Rows are points. Two turns around zero, p and q, are shown by what they do to some points. Write where each new point lands after one turn and then the other. Backwards means that the second turn is done in reverse. Each puzzle has new turns, and all numbers are rounded.
(in the rows, 128 means zero)

Turn p:
[120 112  87] => [ 90 104 130]
[107 134 131] => [118 146 134]
[111 116 151] => [136 143 154]
[174 150 143] => [168 119  94]
Turn q:
[149 156 133] => [110 103 110]
[132  98 149] => [155 147 111]
[172 124 102] => [151  82 130]
[ 93 137 122] => [107 149 149]
[ 93 124 134] => [117 160 140]
Where do these land?
q, then p backwards: [105 142 123] => [102 123 121]
p, then q: [158 132 135] => [151 107 132]
q, then p: [144 126 168] => [ 97 109 104]
q, then p: [105 112  85] => [174 148 139]

Turn p:
[126 139 135 117] => [143 125 136 130]
[ 77 128 134 102] => [158  88 118 101]
[147 121 113 124] => [115 146 138 120]
[136 155  96 134] => [107 119 164 133]
[116  78 148 165] => [108 132  65 131]
[166 146 142 126] => [136 158 147 153]
Turn q:
[155 114 108 142] => [146  94 127 132]
[ 73 113 124 101] => [124 176  93 150]
[ 76 104 155 117] => [144 189 117 136]
[130 143 128 129] => [116 125 130 120]
[162 126 127 128] => [131 101 148 135]
[149 164 128 163] => [117 100 139  84]
[151 132 127 117] => [119 112 143 139]
Where do these land?
p, then q: [ 86 142  88  94] => [144 155 156 182]
q, then p: [120 124 168 116] => [153 121 137 161]
p, then q: [132 140 115 150] => [142 147 119 115]
p, then q backwards: [133 104 148 135] => [ 99 121 115 127]
q, then p: [169 131 121 145] => [135 153  95 112]

Turn p:
[150  91 131 114 116 151 110 141] => [108 146 149  90 124 115 108 136]
[ 86 114 110 131  75  37 167 110] => [140  81 111 154 119  49 184  79]
[130 133 117 152 149 132 102 116] => [145 127 149 122 142 157 142 133]
[134 111 166 133 143 107 147 146] => [ 88 136 144 160 121 121 132 122]
[119 102 108 136 132 156 119 154] => [132 126 151 112 133 116 114 168]
[146 155 165 128 138 151 116 123] => [104 136 116 127 128 175 113 123]
[125 157 117 120 144  92 116 149] => [131 141 110 149 169 124 151 128]
[159 122 115 133 138 156 160 105] => [154 140 144 135 103 138  89 114]
[ 79 101 140  96 142 139 144 130] => [117 137 114 134  83 107 147 169]
[142 157 118 121 115 139 107 104] => [147 129 107 103 138 153 123 110]
[137 165 123 145 116 146 120 130] => [138 108 114 123 150 154 108 125]
Turn q:
[141 138 117 107 141 146 141 159] => [110 123 143 118 161 118 145 145]
[129  84 153 141 131 127 105 135] => [145 128 143  97 120 135 113  89]
[156 141 156 134 163 134 168 112] => [ 88 163 123 140 157 136  97 124]
[120 155 132 159 118  99 100 113] => [154 125 103 140 107 168 120 139]
[162  91 156 132 104  96 160 116] => [ 77 122 113 114 100 135 111  84]
[ 93 144 131 118 114 104 141 159] => [121 138 128 104 100 131 153 164]
[ 95 100  94 132 106 164 126  91] => [157 117 152 169 100  83 127 114]
[151 142 124  99 155  93 106 140] => [130 132  88 107 160 143 157 125]
[108 155 104 161 143 160 129 143] => [147 135 168 156 140 143 131 161]
[125 130 113  97 107 156 103 112] => [152  97 118 135 136  89 126 134]
Where do these land?
q, then p backwards: [149 140 116 179  98  88 150 132] => [114 145 191 151 148 146 136 103]
p, then q: [ 98 117 141 142 164 126 146 139] => [114 125 164 117 106 156 117 140]
q, then p: [107 118 152 103 110 142 139 162] => [ 95 146  97 127 130  99 145 127]
p, then q: [108  88 127 117 103 135 121 146] => [119 133 111  90 104 122 155 133]
q, then p backwards: [166 154 144 116 135 165 137  90] => [149 158 125 129 113 130 155 184]
q, then p: [127 155 118 175 161 125 136 158] => [107 121 122 142 122 169  89 162]
q, then p: [117 111 112 122  98 121  93  97] => [143 125 157 108 129 104 119  86]
q, then p: [151 111  88 111 127 129 116  84] => [164 116 171 144 118 126 144  99]
p, then q: [138 163 124 102 132 139 136 108] => [138 100 126 163 148 125 136 133]
p, then q: [118 122 158 114 151 109 107 165] => [128 167 151 127 117 135 143 166]

Turn p:
[170 139 141 125 106 142 128 123 140] => [148 120 123 148  91 135 117 109 118]
[126 112  85  69 143 118 125 131 138] => [131 132 146  90 148 153 114 143  75]
[124 125 133 106 126 125 147 134  84] => [154 125 127 100 146 150 132 118 150]
[119 162 154 172 174 103 137 133 107] => [ 85 129 133 137 120 146 167 135 185]
[104 120 142 163 119 193 112 170 123] => [119 149 144 161 156  90  90  86 161]
[126 132 130 102 120 138  90  90 138] => [119 103  92 133 131 136  97 138 102]
[103 115  80 150 139  84 163 106 121] => [129 111 149 107 153 111 190 165 118]
[ 85 139 112 112 130 107 103 156 124] => [118 145 142 115 156 133 102 172 140]
[152 122 151 143 130 139 128 124 128] => [124 125 118 134 105 122 130 102 136]
[105 129 134 121 130 114 139 116 171] => [119 156 109 142 132 125 144 151 102]
[158 151 117 122 122 116 158 123 138] => [149 123 143 141 104 152 152 131 113]
[163  90 157 150  97 157 107 131 126] => [142 121 110 128  95  85 100  84 135]
Turn q:
[131 171 146 110 128 180 127 127 110] => [ 70 108 111 110 111 105 129 123 111]
[164 144  97 151 144 133 103 118 118] => [130 127 106 155 141  84 117 153 139]
[123  86 148 104 101 144 155 154 111] => [114 111 181 116 101 153 136 115 148]
[124 128 102 140 141 110 113  79 132] => [168 119 104 119 156 111 107 138 122]
[126 161 152 131 121 113  89 151  94] => [ 90 177 136 129 136 107 105 120 119]
[148 143 137 132  90 132 133 179 126] => [ 93 144 147 164 114 125 146  97 142]
[141 118 130 155 120 153 120 122 149] => [129 103 124 163 120 132 116 134 116]
[113 140 126 130 134  84 164  84 158] => [177 124 112 108 164 138 158 112  99]
[ 96 125 127 139 143 109 141 153 110] => [116 152 134 117 153 159 134 138 144]
[ 91  72 100 104 129  96 135 132 160] => [188 135 130 110 115 179 125 120 162]
[149 120 143 110 157 155 128 110 141] => [132 108 122 117  96 116 135 157 107]
Where do these land?
p, then q: [136 134  78 136 118 118 101 122 112] => [133 150 171 129 102 149 115 144 129]
q, then p: [155 148 117 129  98 131 165 102 138] => [130 118 114  95 123 115 178 120 117]
p, then q backwards: [ 98 130 109  95 147 117 109 148  96] => [ 84 111 128 138 145 122 133 118  85]
p, then q: [142 135 135 127 147 122 142  97 140] => [120  97 136 120 145 138 132 123 148]
p, then q: [140 145 104 136 105  94 136 154 114] => [117 140 156 152  94 131 149 116 111]
p, then q: [104 122 143 140 155 154 134 145 165] => [114 139  97 114 174 134 125 127 107]
q, then p: [115  86 150 134 166 172 140 142 127] => [151 168 139 129 149 103  86  98 142]
p, then q backwards: [134 107 109 108  92 105 147  99 165] => [154 136 154 124 165 115 126  90 163]
q, then p: [ 89 145 142  96 126 149  79 148  95] => [126 124 105 144 162 142  76 178 119]
p, then q: [136 116 173 138 145 155 123 136 131] => [149 113  93 121 150 123 110 106 117]
p, then q: [162 125 171 143 153 142 121 139 139] => [138 102 109 123 149 131 104  84 114]
p, then q backwards: [125 145 105 154  82  77 139 104 114] => [174  94 102 126 172 138 154 108 137]
